Every row gives one point. Each copy is the shape, with its points in the same order, stretched, turned, moved and blurred by noise. Is it also mirrored, or only turned?
In the rows, 128 means zero.

Shape (9 x 3):
[[121 148 119]
 [ 82 160 146]
 [ 79 181 165]
 [115 161 114]
 [158 140 149]
 [172 132  51]
 [117  77 156]
 [151  98  75]
 [123  87  89]]
Copy 1, 9 rows:
[[115 131 124]
 [ 70 113 118]
 [ 49 124 134]
 [ 99 145 121]
 [127 125 162]
 [190 171 112]
 [133  59 131]
 [185 122 116]
 [171  97  94]]
Copy 1 is: only turned
Copy 2:
[[145 148 107]
 [102 179 116]
 [ 99 196 141]
 [148 167 102]
 [155 119 144]
 [227 113  57]
 [ 91  71 104]
 [185  87  52]
 [145  92  50]]
Copy 2 is: only turned

Shape (11 x 6):
[[155  80 176  88 132 109]
 [ 96 149 181 127 157  91]
 [125 172  78 109 127 143]
 [190 127  80 129  97 165]
 [ 80  85 152 157 165 139]
 [ 98 158 170 118 110  87]
 [188 141  60 106 163 134]
 [163 107  41 164  91 164]
 [128 187 201 138 159 107]
 [ 62 165 175 132 151 164]
 [ 93 172 167 163 152 102]]
Copy 1:
[[ 92 119 166  81  96 144]
 [129 163 173 148 120 101]
 [ 93 154  69 111 154  93]
 [ 99 141  48  91 139 178]
 [107 104 156 185 126 155]
 [126 188 146 129  75  86]
 [115 102  65  83 185 124]
 [108 102  31 138 132 190]
 [146 218 170 114 143  92]
 [ 74 187 150 183 144  94]
 [152 188 154 157 131 103]]
Copy 1 is: only turned
Copy 2, 11 rows:
[[123 130 156 112 156  40]
 [135 187 151  82 111 111]
 [138 102 107 120 128 157]
 [130  71 117 193 152 110]
 [107 141 213 123 110 126]
 [108 194 121  98 108 115]
 [192  49 117 121 131  99]
 [113  52 131 201 111 129]
 [176 221 139 108 133 119]
 [109 184 173 109 148 177]
 [142 204 151 105  93 148]]
Copy 2 is: mirrored

Shape (14 x 8):
[[144 147  98  97 131 129 114 140]
 [158 182 113 112 106  96 101 133]
 [148 100 110 101 168  46 134 118]
 [157 126 140 101 127 154 123 144]
 [127 122 203 211 137 157 180 141]
 [162 125 118 207 163 121 183 136]
 [156 114 115 131 107 144 117 147]
 [153 109 154 119 125 141 101 109]
 [123 110 129 125 132  74 101 142]
 [  7 204 129 145 124 148 135 144]
 [152 113 121 107 108 149  90  88]
 [125 116 127 112 155 122 172 110]
 [162 129 112 100 170 125  90 132]
 [153 139 120 128 108 108 167 138]]
Copy 1 (14 x 8):
[[142 123 102 127 152 131  98 148]
 [111 124 104 129 151 109  56 126]
 [ 99  72 164  70 166  82 117 162]
 [159 136 128 151 119 130 115 140]
 [ 47 155 167 220 108 114 156 121]
 [ 57 108 131 201 180  91 133 172]
 [133 110 103 156 112 130 108 159]
 [135  94 148 152  97 132 119 118]
 [ 88  86 152 103 119 125 106 150]
 [ 47 207  81 124 163 209 133  96]
 [148  71 112 144 101 141 124 116]
 [116 122 139 117 163 101 154 137]
 [147 100 148 130 154 146  96 154]
 [109 130 112 135 147  76 115 144]]
Copy 1 is: only turned
Copy 2:
[[144 156  95 147 127 131 127 118]
 [160 203 137 156 103 136 113 141]
 [207 132 160 137 131  93 154  77]
 [135 130  98 134 126 154 112 140]
 [ 96  55 189 176 147 137  96 196]
 [154  93 165 192 165 110  84 147]
 [138 130 105 141  98 128  98 131]
 [137 123 139 123 127 146 112  96]
 [149 157 167 124 105  91 145 106]
 [ 20 141 148 186 132  91 201 180]
 [128 153 117 138 108 159 109  71]
 [152  94 133 166 139 136 161 111]
 [140 136 119 122 155 115 125  98]
 [170 140 128 170 105 126 115 136]]
Copy 2 is: only turned

Shape (17 x 11):
[[105  74  98 138 167 127 156 102 155 131 127]
 [124 126 123 171 114 157 121 123 188 119 161]
 [181 116 115 136  99 105 167 150 109  66  82]
 [128 168 150 176  70  88 169 155 121  47  96]
 [109 106  39 127 138 129 116 118 146 150 126]
 [180 161 152 125  86  61 148 103 114  89  98]
 [138 120 154 113  83  81 131 149  96  46 129]
 [130  70  91 122 179 145  80 111 187 167 149]
 [185  94 105 149 142  68 185 185 122 121 104]
 [146 128 150  65  71 111 144 128 156 106 129]
 [113  98 125 142 130 131 124 105  96 158 145]
 [126 169 166  89  89 122 159 149 127 111 136]
 [116  73 117 119 103 143 131 100 149 146 116]
 [127 135 160  88 119 131 101 146 143 126  83]
 [ 97  97 137  85 107  75 109 123 167 151 114]
 [101  94  80 119 155 134 100 105 158 149 165]
 [122 100 129 118  70 115 103 133 129 152 136]]
Copy 1 (17 x 11):
[[150  89 120 141 129 114 150  77 153 144 106]
 [138 142 135 179 124 192 144  96 132  89 108]
 [200 162 124 113  55  98 131 201  91 126  93]
 [ 99 168 124 141  56 105 124 214  62  62  73]
 [160 126  77 132 150 151 125 102 171 155  97]
 [165 214 156 129  74  68 101 213 112 102 103]
 [132 147 122  82  49 102 118 210 119  73 118]
 [187  89 144 142 177 182 130  73 187 147 122]
 [225 109 100 129 130  69 171 216 109 127  89]
 [142 169 152 110  70 136 152 192 172 126 127]
 [135 130 120 142 136 112 115  98 135 144 165]
 [101 186 143 105  87 130 163 196 122 106 131]
 [152 113 136 163 106 142 133 105 164 163 140]
 [135 153 181 103 108 163 119 180 125 142 109]
 [120 106 154 139 133 126 122 173 186 131 107]
 [146 106 111 124 155 157 132  71 184 132 125]
 [148 132 126 154 120 150 116 165 161 136 150]]
Copy 1 is: only turned
Copy 2 (17 x 11):
[[163  91 110 125 178 152  93 176 157 108 141]
 [156 128 104 192 119 130 141 134 169 100 117]
 [141 140 157 105 156 118 208 168  95  75 141]
 [ 84 139 144 173 155 105 210 154  97   7 137]
 [161 152  68 106 171 149  95 171 117 141 109]
 [109 114 146 127 178  88 184  96  67  73 114]
 [138 146 169 148 147  85 162 127  75  38 178]
 [213 110  98 136 140 118  68 153 159 184 114]
 [144 121 124 111 191 103 206 187  95 136 193]
 [127 106 124  99 107  97 163 100 121  87 149]
 [149 109 133 161 152 157  92 127  92 130 129]
 [ 68 126 145 127 108 108 162 109 131  94 155]
 [182  86 106 115 113 147 117 150 124 110 112]
 [123 113 154 120  99  89 117 156 138 127  97]
 [151  70  86 112 126  80  96 161 103 108 127]
 [181 133  81 138 154 137  64 144 137 137 127]
 [153 104 106 146  90 120 127 124  70 109 130]]
Copy 2 is: only turned
Copy 3:
[[140 107  69 118 134 134 195 102 121 120 133]
 [111 151  98 152  92 144 147 132 157  77 155]
 [192 189  96 108  97  61 126 147 156 152  85]
 [134 205  85  92  67  40 130 204 166 131  88]
 [137 136  49 131 183 150 138 108 131 131 168]
 [140 183 144  78 102  27 109 141 176 136 126]
 [164 140 122  68  73  82  93 200 159 131 115]
 [125  78 114 168 164 185 158  79 149 112 174]
 [197 180 102 141  99  63 166 133 135 225 126]
 [119 157 147  55  89 132  99 128 160 123 122]
 [139 113  97 131 127 107 114 125  83 123 162]
 [114 182 157  63 100 115 115 176 123 128 131]
 [118 113  83 114 111 143 118  88 121 113 114]
 [107 128 151 110 144 130 103 142 149 140  94]
 [ 81  89 117  79 118 141 116 113 157 163 135]
 [124  96  88 127 159 171 145 115 134 103 187]
 [111 124 104 117  98 131  64 121 127 139 146]]
Copy 3 is: only turned
Copy 4, 17 rows:
[[117 103  61 149 150 128 145 152 145 160 134]
 [160 136 129 159 113 110 103 102 158 161 151]
 [184 137  91 137 111 116 151 123 136  57  91]
 [156 135 117 154  63  51 130  94 115  38 124]
 [150 118  67 138 129 131 103 156 108 193  91]
 [151 109 135 115 146  76 141  98  98  42  91]
 [161 125 110 122  85 120 125  97  74  45 145]
 [146  99  92 127 175 168  83 166 152 189 134]
 [216 101  65 156 157  85 156 173 147  70 132]
 [150 126 151  72  94 114 130 111 125 101 135]
 [122 120 119 166 141 111 138 162  79 147 141]
 [131 163 153  93  88  76 128 127 114  94 165]
 [127 101 130 137 118 135 147 147 129 158 114]
 [116 137 151  90 106 122  78 160 135  89 115]
 [126  66 132  91 114 101 101 158 108 127 124]
 [132 114  82 132 146 142  98 147 107 194 144]
 [162 100 160 137  94 112 117 144  85 137 125]]
Copy 4 is: only turned

Shape (17 x 12):
[[139 112 172  94 133 141 177  88 103 126 133 162]
 [106 180 138 180  98 114 113 192  97  78 178 153]
 [166  87  61 131 150 140 143 102  96  84 167 175]
 [ 94 127 115 136  97 180 157  74 130  67 144  80]
 [119 105 125  97 133 129  63 160  74  62 144 128]
 [147 163 146  99 120 183  83 134 128  45 150 169]
 [ 97 180  65 150 196 195 135 151  73  67 119 149]
 [202 148 151 123  81 196 144 120 117 113 159 102]
 [112 102 141 134 191 153 146  85  89 128  62 205]
 [152 155  84 139 173 101 122  90 118 119 154 184]
 [155 156  71 126 117 151 132 187 147 163 165 126]
 [121 139 130  69  89 191  60 107 133 155  64 123]
 [188 164  79 191 203  95  73 133 129  96 150 120]
 [163 149 146 174 135  90 117 105  75 103  79 191]
 [ 98 100 161 119 127 154  59 181 176 157  57 125]
 [109 123 101 106  84 201  64 139  96 154 174 175]
 [104  92 175 131 185 101  93  85 146 157 157 155]]
Copy 1:
[[156 102 127 101 107  87 194 152 141 104 104 141]
 [110 143 227 183  79 152 102 184 120 121 124  94]
 [160 150  58 110 104 158 113 157  92  98 132 144]
 [118 178 145  66 123 105 154  88 147 120 143 141]
 [129 126 156  92 159 121 103 207  88 115 136 104]
 [150 137 174  74 135 165 150 166 127 133  95  87]
 [108 162 141 146 149 175 152 128  79 150  89 181]
 [195 107 149  58  87 113 132  76 116 127  89 118]
 [ 84 102  86 135 151 127 211 152 131  88  99 148]
 [163 133  94 180 126 158 162 146 110 112 137 104]
 [178 107 133 164  99 130  88 131 107 188  87 107]
 [101  76 129  55 160  79 183 123 114 181 109  68]
 [166 137 116 183 174 167  98 104  74  86 122  92]
 [ 91 113 139 169 113 121 192 142 102  62 103  86]
 [ 77  71 150 114 184  88 114 153 163 156  78  72]
 [111  65 143  83  93 167 115 179 125 183 164  98]
 [137  67 112 156 175 125 146 159 172  93 174 113]]
Copy 1 is: mirrored
Copy 2, 17 rows:
[[134 107 161 132 137 142 121  78  87 124 121 161]
 [ 73 122 119 178 110  49 154 178 103 117  90 118]
 [144  89  97 124 123 135 111 112 114  79 111  59]
 [ 82 138  95 154 122 134 120  63 140 120 177 119]
 [106 136 109 138 183  89 151 106 140  61 101 109]
 [101 157 111 144 113  72 109  87 138  83  69 129]
 [125 205 132 194 117 135 121 152 111 114  96  41]
 [131 116 112 189  87 116 150  54 147 102  94 146]
 [118 124 189 122 164 185  91 129 108 136  94 112]
 [174 102 132 122 121  97 111 154 108 148 106  60]
 [188 144 108 173  89 100 170 193 164 100 125 117]
 [141 168 105 133 168 135 131 105 202 127 107 170]
 [163 112 158 150 109  68 146 152 169 124  92  19]
 [ 95  83 158 125 138 114 142 128 109 162  43 102]
 [114 157 178 123 169 126 155 173 224  91 123 184]
 [148 119  61 172 162 102  91 159 149  96 108 141]
 [153  81 192 119 185  98  87 137 131 134 162 137]]
Copy 2 is: mirrored
Copy 3 (17 x 12):
[[178 115 143  59 104 109 168 148 138 159 128 153]
 [135  73 124 171 100 120  56 159 160 159 146 125]
 [209  79  58  94 110 125 159 105 104 121 102 119]
 [132  69 152 119 116 116 146  79 139  93 191 113]
 [139  81 124  64  90 148  80 148  83  96 127  66]
 [105  32 126 112  74 162  93 133 105 131 129 155]
 [130  29  91 149 181 135 141 155 102 129 172 109]
 [161  61 186 119 110 195 119  87 163 131  96 183]
 [126 118  88  49 160  59 169 160 108 171 111 127]
 [188 127  45 100 134 124 125 146 114 137 122 170]
 [161 128 136 167 142 220 121  92 135 152 113 116]
 [ 57 109 148  36 118 192 118  77 136 127 119  96]
 [171 135  71 155 169 141  78 157  85  71  98 179]
 [134 115  72  70 129  81 107 176 182 130  75 168]
 [ 32 174 185 102 137 140  96 110  84 143 106  65]
 [144  52 108  69 104 184  83  56 113 200 119  78]
 [170 184 121  67 124  73  96 144  53 164 140 135]]
Copy 3 is: mirrored
Copy 4 (17 x 12):
[[167 108 166 139 132 180 140  84  78 123 163  86]
 [149 206  77 189  99 118  85 105  95 137 177 186]
 [145  61 143 168 120 149 119  60 146 163 236 158]
 [140 121 102 140  87 147  71 164 162 109 218  69]
 [126 121  67 104 134 163 126  84 114  87 182 187]
 [162 149 138 107 111 187  59  84 129 129 195 171]
 [216 128  71 207 184 168  75 100 189 146 187 155]
 [176 130 160  89  91 162  95 164 113 209 206 120]
 [171  61 127 171 188 163 110  31  91 109 106  91]
 [174 109 172 169 149 101 130  42 157 135 190 162]
 [128 165 164 155 150 130 144 146 157 206 169 195]
 [ 98 141 144  42 210 148 104 108 132 144 117 110]
 [201  83 131 149 120  69 127  97 181 138 165 214]
 [180 116 105 140 136 101 125  19  75 147 121 121]
 [ 59 121 122 102 177 154 103 127  94  94  30 165]
 [ 88 157 146 120 205 146  71  99  94 166 210 194]
 [126  81 176 150 155 123 126  91  86  39 135 153]]
Copy 4 is: only turned

Shape:
[[150  74 187  59 162 194 159 195 164 128  85  97]
 [ 86 112 170 128 119 123  72 162  98 104 121 149]
 [112 145 153 114 155 165 173 126 129 136 101 204]
 [149 130 123 182 183 119 137 151  76 141 132  87]
 [ 94 161 108 155 139 100 111  85 188 120  69 126]
 [191 119 137 124 190 141 163 138 183 121  92 182]
 [146 107 149  86 107 142 138 163 157 207  88 121]
 [159  96  90 164 111  47 152 136 116 127  86 164]
 [120 177 210 143 117  92 118 165 122 130 180 113]
 [132 146 190 169 124 140 123 114 148 127  83  61]
 [106 155  81 155 123 134 118 111 149 143 112 127]
 [211 135  97 150 100 197 175  98 133  95  93 152]
 [121 117 117 151 122  80 173  38 176 127 125  76]
 [201 153 162 168 122 114 113  42 121 156 158  90]
 [155 101 117 208 145 181 133 150 126 125 117 169]]
Copy 1, 15 rows:
[[ 90 117  88 138  54 127  84  75 115  23 119 161]
 [116 129 163 190 100  99 131 142 199 108 126 106]
 [108 165 117 191  76 156  57  58 142 116 142 110]
 [163 164  77 145 126 157 132 190  77  94 120 138]
 [155 143 187 100 165 115  79 151 181 174 150 192]
 [147 116  55 147 110 145  59  91 132 100 160 167]
 [144  84 163 164  89 123 114  74  89  97  76 175]
 [143  95  74 159 224 134 127 144 124 141 105 137]
 [139 122 147 232  87 190 174 162 128 109 137 194]
 [124 150 173 145 114 123 117 175 106 117 162 214]
 [158 128 181 106 148 133 116 135 134 158 127 123]
 [ 97  92  98 120 130 114 100  95  67 168 153  90]
 [139 199 149  73 207 135 170 110 100 163 151 199]
 [178 143 137 148 131 104 197 124  50 197 140 188]
 [142 132 122 171 144 135  75 131 114  92 182  79]]
Copy 1 is: mirrored
Copy 2, 15 rows:
[[127  76 106 175 131 155 230 151 102 170 172  81]
 [ 93  86 127 107 119 104 128 149 137 184 119 131]
 [129  95 155 146 140 153 156  75 168 175 124 159]
 [136 134 157 168 114  75 165 168 173 197  93  76]
 [ 81 141  94 196 106 126 102 116 165 155 110 172]
 [149  94 136 213 149 156 130 133 177 184 172 145]
 [112  98 118 169 124 168 182 165 151  96 117 148]
 [ 90 140 190 176 128 135  78 185 185 146 137 195]
 [100 129 102 127 167  91 124 150 167 132 118  70]
 [108 137  91 163  69 121 155 149 172 149 114  80]
 [120 147 112 159 128 119 138 116 135 147  77 161]
 [196 129 168 151 109 176 124  95 114 149 128 136]
 [105 167 112 196  96  80 139 130 141  84 138 155]
 [177 105 117 169  88  79 105 146 182  88 114 100]
 [179 143 139 116 109 141 156 132 186 209 113 150]]
Copy 2 is: only turned
Copy 3 (15 x 12):
[[ 38 140 134 115  86 150 207 101 168 180 148 138]
 [153  87 170 154 123 125 104 132 123 171 213 106]
 [156 161 112 160 139 156 123  46 135 124 139 116]
 [156 105 104 148  93 151 121 181 139 147  97  98]
 [141 201 106 209 175 134  71 131  75 147 173 147]
 [135 192  86 176 101 188 174 134 142 106 145 155]
 [ 81 147 188  99 111 164 135 109 110 123 106 140]
 [182 120 141 180 129 123 124 197  94  64 120 161]
 [173 154 139 101  79  96  96 147 133 168 164  47]
 [ 98 178 162 190 114 123 106 153 150 166 143  74]
 [161 156 109 164 155 148  60 127 120 134 126 152]
 [149 196 128 191 146 137 157 139 225  78  89 143]
 [100 198  72 171 155  79  68 161  93  71 122 123]
 [138 198 137 147 144 144  92 199 162  67 116  71]
 [185 106 130 217  68 184 115 121 212 107 141 164]]
Copy 3 is: mirrored
Copy 4, 15 rows:
[[ 36 249 101 122 154 123 232 161  43 164 153 155]
 [161 177  84 169 146 124  83 156  82 179 110 124]
 [121 175 169 178 141  95 160 140  97  96  62 118]
 [ 90 119 134 146 147 112  62 115 151 123 191 150]
 [159 122 136 108  75 123 112 185 140  70 124 180]
 [110 173 148 142 155  94 219 146 148 118  71 189]
 [ 84 170 137  80 115  73 201 166  86 164 140 137]
 [ 97  99 125 135 108 105 132 159 221 178 100 163]
 [191 155 143 182 134 124 142 140 101 154 188  98]
 [122 157 124 118 123 143 123 185 118  86 189 112]
 [139 103 134 111  95  98  89 127 141  86 129 134]
 [ 91 105 100 142 144 128 190 112 154  81  61  97]
 [130  97 187  91  65 190  98 133 166  78 163 151]
 [166  63 165  98 143 160 131 140 127  90 173 115]
 [123 157 102 133 169 101  88 121 176 118  80 113]]
Copy 4 is: only turned

Shape (17 x 12):
[[140  92 165  88  89 115 124  97  81 160 173  95]
 [127 135 122 127  96  88 137  99 177 166  84  88]
 [108  76 128 108 145 169 179  76 173 121 150 169]
 [ 90 141  89 118 148 140 179 169 168 180  99 129]
 [148 176  79 182 101 114 144 105 105 176 158  89]
 [ 60 132 109 115 135 120 187  93 142 123  99 139]
 [114  79 140 177 134 153 104 172 142  88 113 160]
 [128 106 101 123 138  71 143  74 101 193 108 167]
 [134 123 164 185 191  92 189 149 141 165 161  83]
 [ 53  90 159 155 109  96 130 112  80 134  84 142]
 [139 159 177 163 141 158  96  94 144 124 167 158]
 [140 172  84  95 198 137 112 174  75 165  82 146]
 [153 178 126  97  95 158 177 133 178 136 139 138]
 [126 121 177 102 133 166 163  92 120 115  78 192]
 [ 65 179  78 183 158 156 185 121  78 131 124 117]
 [118 115  98 128  89 154  86 171 165 143 132 171]
 [142 105  73  93 102  76 135 176 131 127 173 165]]
Copy 1, 17 rows:
[[193 148 116 120 109 121 143  91 159  95 158 111]
 [ 91 137 153 158 141 180 155  90 152 207 171 118]
 [160 148 184 128 138 200  31 168 171 104 137 121]
 [106 115 212 104 174 188 127 166  89 167 174 143]
 [ 89 106 189 126 108 178 151  80 103 136  97  99]
 [143 106 205 161 148 188  57 124 122 152 150 189]
 [ 86 162  78  96 172 113  94 168  86 110 153 112]
 [143 150 152 183  60 222 124 125 152 153  97 176]
 [134  79 158 100 118 139  68 122  42 182 128  11]
 [147 163 116 151 116 127  75  88  88 125 170 208]
 [133 177 139 107 136  93  80 136 137 128  98  53]
 [133 105 124  80 149 144 162 168  85 180  83 187]
 [108 105 193 103 162 132 134 159 179 146 168  95]
 [152 153 120 100 115 118  41 146 182 141 146 183]
 [123  75 221 102 146 166  43  98  37 123  96 184]
 [ 83 193 139 118 180 143 184 189 136  96 168 124]
 [116 102 143 178 137 174 203 203 143  92 144 116]]
Copy 1 is: only turned
Copy 2:
[[ 60 114 166 110 121 137  94 144 201 150  87 137]
 [125 144  77 159 155 149 170  69 172 131 117 168]
 [116  88 132 148 147 149  99  99  75 183  96 121]
 [ 99 139 107 164 108 142 193  75  60 111 144 157]
 [ 97 115 147  59 133 131 151  23 169  68 152 161]
 [ 90  91  49 135 138 134 152  97  88 171 153 159]
 [177 111 166 169 132 132  94 121  99 134 200 143]
 [ 45 150 110 111 232 128 171 108 141 158 128 155]
 [146 106 111 111 118 196 226  55 141 136 169  99]
 [ 85  78  88 155 166 105 142 136 144 190 205 170]
 [174  94 152 119 130  96  84  74 130 117 167  54]
 [ 52 150 119 132 137  92 171 167  75  42 145 115]
 [148 168 146 100  68 128 124  79 102 122  89 123]
 [135 104 116 138 148  81 117 170  76 184 116 120]
 [ 85  39  87  83 101 105 161  67  75  93 216 155]
 [128 172 195 169 123 114  75  94 102 105 157 154]
 [ 69 233 188  91 131 178 104 117 135 133 128 162]]
Copy 2 is: mirrored
